Each row of a before or after table is a point. One or more steps were done to the points. Then noise was added and the rows were shuffled. The steps act on columns, c1 being the first. Name the steps. A step turns or swaps two columns, mirrors them in a line or flattens them onto one, adds a multiple of one to another, or multiplies or shifts one. Angles are multiples of 10 degrees, from the lower column toward the higher: turns from -170 to 170, lines from 10 to 170 but not 90. Use the fewest steps. Two steps may share a column if one is a turn and the other turns, adds or multiplies; they go together, in the order done. Otherwise the lowest column goes first.

Before, 12 rows:
[[ 43  19]
 [ 21 -31]
 [ 22  -7]
 [-10 -18]
 [ 19 -12]
 [ 20   2]
 [ 22  36]
 [ 32  14]
 [ 22  33]
 [ -4 -14]
 [-11 -26]
 [-23 -23]]
After:
[[ 43 -93]
 [ 40   6]
 [ 38 -36]
 [ 45  99]
 [-46 -67]
 [ 86  57]
 [ 44 -21]
 [ 63  42]
 [ 45 109]
 [-20 -54]
 [-22 -76]
 [ -8 -43]]
Steps: multiply c1 by 2; multiply c2 by 3

Before:
[[   5  -28   34   18]
 [ -36    6   14   18]
 [  13    3   44  -13]
 [ -44   -1   27    7]
 [ -24    0   46   -6]
 [ -43  -61   36   -7]
 [   5    7  -48  -14]
 [ -29    3   42   32]
 [   0   -6   -4   -6]
 [  85   -3    4    6]
 [ -39  -42  -75    7]
 [ -35   -1 -121  -18]
 [  88    8   39   11]
 [ -18  -44   25  -22]]
After:
[[  2   0   5  10]
 [ 31  -4   0 -25]
 [ 25 -26  20   5]
 [ 43 -17  13 -13]
 [ 46 -56  42   3]
 [-12 -33  26 -15]
 [ -7  24 -28  13]
 [-89 -13  10   3]
 [ 21 -33  32  22]
 [ 35  60 -50  14]
 [-10 -20  16  16]
 [-85  -5   4  11]
 [ 36  10 -13 -12]
 [ 21 -17  15 -35]]
Steps: turn c1 and c4 by 170 degrees; flatten c2 and c3 onto the line at 140 degrees

Before (9 x 8):
[[-18   1  34  67 -23 -23  -6  20]
 [ 59 -20 -15 -51 -76 -30  16  48]
 [ 22 -32  69 -36   1 -17  18 -20]
 [ -1  32   6 -22 -14  21  32  65]
 [-36   8  49  51   5  -5 -77 -21]
 [-30 -46 101 -20  14   2 -11  20]
 [-41   6   5  -5  66 -65  -8  36]
 [ 23 -47   0  -2  54  22 -10  10]
 [ 51  -7  30   5  16 -29 -12  36]]
After, 9 rows:
[[  36  -55   72   -5    4   -7  -56  -21]
 [ -38    6   32  -20   17   45   -1   36]
 [  60   -5    8   17   65   47   -6   37]
 [ -28   73    3 -121   53  -13  -10   11]
 [  25  -60   32  -30  -24   15    6   22]
 [  -6  -29   -5   93  -14  -19   31   65]
 [  26   87   99 -109   15  -13   24   19]
 [ -45   73  -19  -27  -76   48   11   49]
 [ -15   78   60  -65    1   24   40  -18]]
Steps: turn c1 and c6 by 160 degrees; multiply c2 by 3; turn c2 and c4 by 120 degrees; turn c3 and c7 by 20 degrees

Before:
[[ 59  14  37 -46  69 -29 -43  48  -6 -57  21]
 [-53 -32  -6  44 -26  -9 -65  -8 -32 -28  48]
 [-43 -51  -9  40 -45 -69   1 -29 -63 -70 -57]
 [-32   1  34  54 -11  60   3 -10  -3  28 -11]
 [ 50 -70  -1 -10  44 -29   4  74 -23  18 -42]
 [ 48 -58  76  -5 -25 -56  21   4  38 -12  -4]
 [-49 -29  61 -62  67 -45   0  62  77   0  39]
 [-18 -30 -20  91  72 -12   8  16 -84 -87  56]
 [ 64 -30 -26  60  41 -12 -49  34  37  68 -67]
 [  5  -9  10 -41  27 -61  21  52  73 -43   6]
 [-18 -11  22  38  22 -18  39 -67 -41  39  21]
 [-37  21  69  89 -26 -50 -59  34 -72 -19   0]
 [-37  12 -15  45 -45 -10  29 -16 -49  -1  58]]
After:
[[ 15  20  63  -6  67  88  19  39 -16  35 -29]
 [ -7 -11  32   4 -13 -42 -16 -17 -46 -22 -17]
 [-15 -73  -7   4 -46  -3 -10 -39  94  57  46]
 [  7 -29  77  -9 -26  63  20  17  21  43 -21]
 [ -5  56 -19  -6 -45 -28  14 -24  40  16 -10]
 [  2  33 -19  10  72 -55 -23   8  65 100  31]
 [ 31 -72   0  -4  42  -2   5  82  38  20 -38]
 [ 23  22  35   7  66  15 -22  62  28  36  45]
 [  6   6  72  27 -26 -23 -79  16  85   0  27]
 [-23  11  20  -9  24 -20  21 -65  39  -8 -40]
 [ 15   4  12 -12  28  97  32  46   0  36  27]
 [ -7  23  -6  27 -26 -19 -71 -20  27  55 -12]
 [ 19 -74 -23  22  43  35 -62  53 -11 -52 -44]]
Steps: flatten c1 and c8 onto the line at 70 degrees; turn c2 and c11 by -60 degrees; turn c10 and c11 by -130 degrees; flatten c4 and c7 onto the line at 110 degrees; turn c6 and c9 by -130 degrees

Before (8 x 14):
[[-29  40 -29  76 -72  61 -73   7  51  92  52  -4 -41  93]
 [  4  -3  33 -21 -61  25  11 -41  16  45  12  31  -1  -4]
 [-62  53 -36  -2 -52 -24  16  39  26 -53  -3  17 -70  -8]
 [ -4 -55  79  75   7  39 -19 -29   6 -36  61  -3  45  44]
 [ 26 -39 -29  24  80 -30  52  11 -23   9  -5 -49  64 -23]
 [ -4  11 -39  43   3  49  39 -71 -23  26  47 -19 -49  29]
 [ 58 -34 -38  37  32 -19  48 -23  41  10  80  20  10  34]
 [ 32  55 -30  10  84 -70 -35   4  22  73  -4   4  32 -12]]
After:
[[ -21  -41   -5   29  -79   67   51   10  -32   11   15  -47   62  -17]
 [ -11  -60   99   79   20   35  -20  -28    8  -32  -60    6   46   52]
 [  -6    4  -20   45   32 -107   36  -69  -26   26  -44  -16  -47   37]
 [  54   51  -14   -1   25  -52   10   40   22  -50  -20   16  -72  -35]
 [ -33   60   -7   15 -108   42  -31    5   23   77   16    2   31    6]
 [ -10    3   50  -18   61   17   13  -37   16   50  -13   31    1   -2]
 [  10   42  -13   72   97  -58  -66    9   51   96  -61   -4  -39   87]
 [ -79  -37  -12   41  -34    5   53  -22   45    7  -63   24   13   75]]
Steps: turn c1 and c11 by 160 degrees; add -0.5 times c1 to c14; shift c3 by 20; turn c5 and c6 by -140 degrees; add 1.5 times c13 to c6

Before, 14 rows:
[[  22  -10   19   33  -18    5   14    2    8   -2   34   56  -16  -10
     5   -1   13   10    1  -12]
 [  29   -2   21    6   14  -31    4   22    2   -5   -6  -15    2  -17
    -6    2    6   26  -23   -2]
 [   9  -17    8   23   -7  -16   29  -50   24    6    1   -7  -12   -1
    25   17   21   23  -16   -3]
 [-121  -11   51  -20   -1   21   -2    7  -60  -28  -11   41   -4   -5
    30  -37   11   16  -11  -12]
 [  38   41  -24   33 -103   -5   51   17   20    1    0  -15  -13  -15
    29    7   19   27    8    2]
 [  42  -17  -23   -6    2   10    6   24   27  -25  -10   25  -12  -11
   -12   21  -57   18  -11   27]
 [  23  -15   68   -9    8    2   65    7    1  -23    5  -19   17   49
    64   21   31   -7   11   20]
 [  34   17  -22   18   -1  -77   -2  -25  -27  -17    8   -1    1    3
    -8   -4   -7   17   37   22]
 [  27  -10  -26   36   18    4   23    3   22  -20   12   -2   -9   -2
     0   20   32   -8   -8    0]
 [  23  -12    2  -20   -3   -4   14    7   19    2   25  -21  -11   -9
    45  -74   32   25  -17    0]
 [  22   13  -19  -19    9   18    2   11    4  -22  -11  -11   64   18
   -13   21   11   24  -22   -1]
 [  38   -7   32   31   11    6   -5   -9    4  -24    7   -1   -3  -12
   -11   -2    2   -4   47  -14]
 [  26  -20  -10   34  -56    0  -12   12  -11    6   16  -13   -3  -13
    -7   -7   28   24    6    8]
 [   7   16  -20   34    5    0   -4   18   18    4    1    3    7   65
    36    5   12   25   -6  -12]]
After:
[[  23  -16  -23   -9    7   17   71    4    3  -24    5  -18   16   52
    90   24   28   -8   39   -8]
 [  40  -18    1   -7    5   22   15   20   26  -26  -12   27  -14  -12
   -27   23  -60   17   16  -21]
 [  26   13    4  -19    8   -5   13   10    2  -19  -10  -10   68   16
   -22   22    9   25    9  -17]
 [   6   16  -43   35    7  -13   -8   20   20    7    5    7    8   67
    -1    2   11   22   25    5]
 [  36   43  -35   37 -102    6   49   17   21    0    3  -13  -15  -20
    -4    7   21   27   38    3]
 [  27  -21    4   35  -55    9  -12   11  -10    7   13  -15   -3  -10
   -10   -8   29   22   35   -3]
 [  23   -8    7   31  -17  -14   14    2   10   -2   32   54  -17  -12
    17    1   12    9   31    0]
 [   4  -15  -21   21   -4    5   19  -50   24    7    4   -7  -12    1
    20   18   20   22   13   13]
 [  32   17   -5   18   -4   48  -34  -29  -24  -14    7   -2   -3    2
   -23   -3   -5   17   65   67]
 [  21  -13  -38  -20   -4    2    9   10   21    3   27  -20  -11   -9
    22  -75   36   27   14    3]
 [-124  -12    0  -23   -1  -20    8    7  -61  -26  -14   39   -2   -5
    60  -39   13   16   21  -15]
 [  39   -5   27   28   11  -14   -3   -5    3  -23    8   -2   -1  -14
    20   -3    1   -7   79   -1]
 [  29   -9  -13   36   16   -1   27    3   26  -19   11    0  -12   -3
   -25   23   33  -11   19    0]
 [  30    1   15    6   10   11  -12   23    1   -2   -7  -18    5  -17
    14   -1    4   27    7   28]]
Steps: turn c3 and c15 by 60 degrees; turn c6 and c20 by -110 degrees; add -0.5 times c20 to c7; shift c19 by 30

Before:
[[-52  44  11 -86 -43  14   0 -42   9  51 -37   0  34  92  23 -43  29  69
   29  25 -23  51 -41  42  30  10 -40  40 -24 -39  21  19]
 [-15  48  42 -72 -77 -27  -6 -43 -53  89 -23  64  31  51  20 -14  47  41
   40  62 -31  19 -14  20  40  19  -1  46  30 -10  59 -15]
 [ 59  16  38   8   7  -7  30  -4  22 -28   2 -24 -62  -4  -3  72 -22  -9
    5   4  30 -37   5  87 -11 -39 -84   3 -71 -38 -24 -30]
 [-89  -6 -42   8  -3  10 -19 -48  27  35 121  -1  12 -49 -43 -13 -60  37
  -40  10  11  45   0 -75   6 -58  15  -5  14 -22  55  30]
 [-57  35 -35  23 -17 -53 -50 -18  35 -15  40  -4  22 -47 -66 -14 -33  26
  -76   2  -4  20 -34 -43  51 -60   2 -16  16  -9 -13  69]
 [-16 -16  -6  41  -5 -39 -75 -11  19  12  61  -4  13 -22 -33  -9 -19  24
  -20 -30  12  68 -32 -85 -40 -45  -4 -25 -18 -44  -2  79]
 [ 21  79  39  13   5  36  12  28 -13 -37  16 -11 -22  22   2  35 -25 -10
  -19 -11  26  -9   6  92 -64 -18 -13 -72 -95  23   4 -67]
 [  1  48 -20   0 -66   8  29  -3 -14 -50  29 -50 -24 -20 -14  39 -33 -49
   51 -30  20   1  68  76 -29 -31  -8 -90 -61 -28 -36 -38]
 [  0  12  11  -1  23  25   9 -18 -50 -42 -17 -16 -64 -38 -37  -9 -24 -54
   25  26  44  34  49  71  -1 -90 -26 -48 -51   6   2 -22]
 [-52  25  71 -47 -92   5 -13 -58  -1   8   1  25  36  92  14   2  65  23
  -21  22  30  -9 -40  -8  16  -3 -58  50 -31  -3  61  31]
 [-29  30 -79  -8  51 -21 -14 -20 -19  -7  58 -31   5 -52 -24  30  -6 -25
  -41 -22  11  60 -32 -95  33 -45  -8 -13  18 -27  29  68]
 [-50 -21 -26  -2  31  -8 -37  -7  63  23  66 -18  23 -71 -44  -8  30   9
  -19  -4  32   3 -20 -44  21 -22  32 -43   2 -13  15  85]
 [-10  71  41 -18 -13  42  29 -15  -9 -56   4  21 -33  16  15  25   1   9
   26  -6  53 -27  42  51 -38 -61  30 -36 -46 -46 -72 -70]
 [-46  -7  77 -69 -53  -9   3 -62 -14  48 -49  19  78  42  29  -8  68  34
  -35  24 -58  48  -4  10  46  15 -32  66 -30 -34  45 -32]]
After:
[[-18  51  42  52 -76 -27  -4 -43 -51  88 -23  64  32  19 -58 -16  49  43
   41  61 -32  23 -11  23  38  18  -1  48  30 -11  59 -15]
 [-10  71  41   9 -13  42  30 -14  -7 -57   5  21 -30   7 -24  26   1   8
   28  -4  54 -23  30  53 -41 -61  30 -38 -47 -46 -72 -70]
 [-87  -7 -41  20  -1   7 -19 -46  28  37 121   0  12 -20  53 -14 -60  35
  -38  10  11  44  -2 -78   7 -59  16  -6  14 -22  54  29]
 [  1  13   8  24  22  26   8 -18 -46 -44 -18 -16 -65 -15  42  -9 -22 -55
   25  27  44  35  32  69   0 -91 -25 -45 -52   8   1 -22]
 [ 58  15  36  -6   9  -6  28  -6  24 -27   3 -24 -63  -1   8  70 -22 -10
    4   3  32 -38   3  86 -12 -37 -83   2 -72 -40 -22 -30]
 [ 22  80  42 -13   4  35  12  28 -12 -37  16 -11 -19  11   4  33 -25  -8
  -18 -12  26  -8   6  89 -63 -18 -15 -76 -94  24   3 -65]
 [-52  45  10  59 -44  13   0 -42  10  53 -39  -2  35  35 -68 -44  29  69
   25  22 -24  51 -30  42  28   9 -43  40 -24 -39  18  18]
 [-48  -6  76  44 -54  -8   2 -64 -14  49 -48  19  79  18 -68 -10  69  35
  -35  22 -61  48   0   8  46  14 -32  65 -29 -38  44 -33]
 [-29  29 -81  23  54 -21 -14 -22 -20  -8  59 -29   6 -24  21  29  -6 -23
  -40 -22  12  61 -20 -95  36 -45  -9 -14  19 -27  30  67]
 [-17 -16  -7 -13  -7 -39 -75 -10  19  14  60  -4  10  -8  56 -12 -21  23
  -19 -32  13  69 -22 -84 -40 -46  -5 -28 -19 -44   0  81]
 [-58  35 -37  24 -14 -52 -48 -15  35 -15  40  -4  22 -18  85 -14 -34  29
  -76   2  -5  21 -25 -43  52 -58   1 -17  16  -8 -12  68]
 [-50 -24 -26  33  29  -9 -38  -6  61  21  67 -18  22 -29  48  -5  31   7
  -19  -1  35   2 -13 -44  21 -21  33 -41   5 -15  19  86]
 [  0  50 -23   9 -65   8  31  -3 -14 -49  28 -51 -27  -8  14  39 -30 -49
   50 -29  17   0  50  77 -28 -31  -5 -91 -60 -26 -35 -39]
 [-55  23  70  33 -94   4 -12 -59   0   6   1  24  33  37 -37   4  63  22
  -22  22  30 -11 -27  -8  15  -3 -60  49 -34  -3  62  31]]
Steps: multiply c15 by 1.3; turn c4 and c15 by 150 degrees; multiply c14 by 0.4; multiply c23 by 0.7
